Each wall is flat, endless, passes through zero and stands at right angles to its row. A trip goes straight from one point to another. List the walls that it crosses, first one first.

Walls:
(1): [ -8  23 -59]
(2): [-44   3 -50]
(3): [-28 -19   1]
(4): [ 30 -42  23]
(5): [-6 34 65]
(6): [23 13  2]
(7): [ 6 12 -9]
(8): [-44 -31   5]
Trips:
[ 4 43 22] to [-7 39 24] -> none
[-62  -6 -27] to [-29 -24   7] -> 1, 4
[-60 -53  14] to [-50  21 -56] -> 4, 1, 7
[-43  12  -5] to [ 37  29 -75] -> 7, 5, 8, 3, 6

Walls:
(1): [ 55  73  49  31  51 -13  -5  17  56  -8  68 -34  13 -37]
(2): [  8  -6 -19 -34   2  34  12  25 -41  25  -9   3  31   9]
(3): [ 34 -31 -26  42 -32 -12  35 -40   8 -42  17  16 -34  -8]
(4): [-57 -32  32   0  14  15 -33 -25  18  -8 -14  13 -51  57]
(5): [ 18   2 -61  31  37 -21 -73  17  27  22   3  15  52  26]
(6): [ 61  15   0 -16 -51  19  -1 -78  -3  52 -11  -3  18 -58]
(7): [-28 -23 -64 -35 -29  15  -4 -11 -31  34  -8 -19   1  56]
(8): [ 39  28  18  10  28  -7   0  20 -61 -31  -2 -16 -41  -8]
(9): [ -5 -55  26  38  10  27  44 -24 -25   9 -15   0  39 -39]
(10): [-11  17 -33  25 -59 -48 -23  95  88  -2  46  61  49  29]
Trips:
[-11 -16  38 -26  28  12 -56 -36  -4 -41  12 -55  67  28] to [-17 -82   4 -40  21  78 -11  16  29 -51 -18 -28  51  52] -> 1
[-29  -2 -32 -10  31 -39 -12 -10  17  42  35  21  32 -58] to [  2  34 -68  45 -16  12  65  54  -5 -24  19  47  13  16] -> 2, 6, 3, 7, 9, 1, 8
